Each point is reached from the start by the listed moves, each made once or not at all, plus a little noise. Is the number of moves made odd or even? Then give how often each move was made.

Moves:
(1): [  2.0   1.2 -21.1   4.6   5.5]
(2): [ 5.8 19.6  4.6 -4.6 14.8]
(3): [  8.8 -11.5   3.6   3.7  11.7]
Start: [ 11.9 -11.3   5.7  -5.8  -5.9]
Points:
[ 14.5 -10.4 -16.5  -1.5   0.9] -> odd (1, 0, 0)
[ 22.1 -22.2 -12.1   4.4  11.6] -> even (1, 0, 1)
[29.9 -2.4 -6.2 -5.3 26.3] -> odd (1, 1, 1)
[25.6 -4.1 13.6 -6.7 20.7] -> even (0, 1, 1)

Moves:
(1): [  2.7   6.0   0.8  -0.1  -3.8   2.2   3.4  -0.5  15.0 -11.1   1.9  -4.4]
(2): [ -5.8  -1.8 -11.1   6.6   5.6  -0.2  -5.4  -4.5  -4.4  -1.5   4.4  -0.2]
(3): [-15.0  -8.1   5.5   8.8  -2.8   1.6   3.3  -6.7   4.0  -2.5  -1.4   0.2]
(4): [  0.2 -13.3  -3.8  23.7  -5.9   0.1  -4.1  -3.4   0.6  19.2   5.4  -6.9]
(5): [  5.7 -20.9  -1.5  -4.6  -3.5  -7.7  13.1  12.4   7.8  -5.3  -6.6   1.7]
(6): [ -5.5 -12.5   3.7  18.5  -2.3  -2.0   1.3   7.1  -6.4  -0.1   7.7  -8.8]
(7): [ -2.5   5.9 -16.0  -6.0  12.7  -7.9   5.9  15.4   2.9   7.8  -1.7  -5.2]
(8): [-2.5 -6.4  4.0 -0.2  2.8  2.3 -2.7  5.1  8.0 -6.0 -5.2 10.7]
(9): [  9.0  -2.3   2.8  -4.5  -0.7  -0.9  -3.5   2.4  -3.3  -2.7 -11.7  -5.4]
(10): [-11.4 -18.5  -0.7  -0.4 -13.2  -1.8  -3.0  13.7   6.1   3.2   3.1  -8.8]
(11): [-2.6  4.4 -3.2  5.8 -6.3  4.4  6.1 -1.4 -3.6 -1.9 -0.7 -2.0]
Start: [-1.5 -4.9  3.7  1.1 -2.3 -0.7  9.5 10.6 -3.2  3.1  1.5 -5.1]
Points:
[-11.9 -55.1 -14.4  10.2  -4.8 -17.2  19.0  61.8  22.4 -13.0  -6.3 -25.4] -> even (1, 1, 0, 0, 1, 1, 1, 1, 1, 1, 0)
[  7.5 -21.8   6.8  20.1  -9.3   3.3   3.1  15.0  17.1   2.1  -7.4 -11.8] -> even (1, 0, 0, 1, 0, 0, 0, 1, 1, 0, 0)
[  4.0 -26.8 -16.5  14.0  -3.0 -13.9  28.6  34.5  22.5  13.5   0.7 -19.9] -> even (1, 0, 0, 1, 1, 0, 1, 0, 0, 0, 0)
[-15.3 -49.5   4.8  34.3 -17.9   0.0  24.8  16.8  13.7   6.4  -7.3  -1.8] -> odd (0, 0, 1, 1, 1, 0, 0, 1, 0, 0, 1)
[ -9.1 -38.4 -26.1  -2.2  -7.7 -14.9  22.5  48.6   2.1   1.8 -11.6 -25.4] -> even (0, 1, 0, 0, 1, 0, 1, 0, 1, 1, 1)
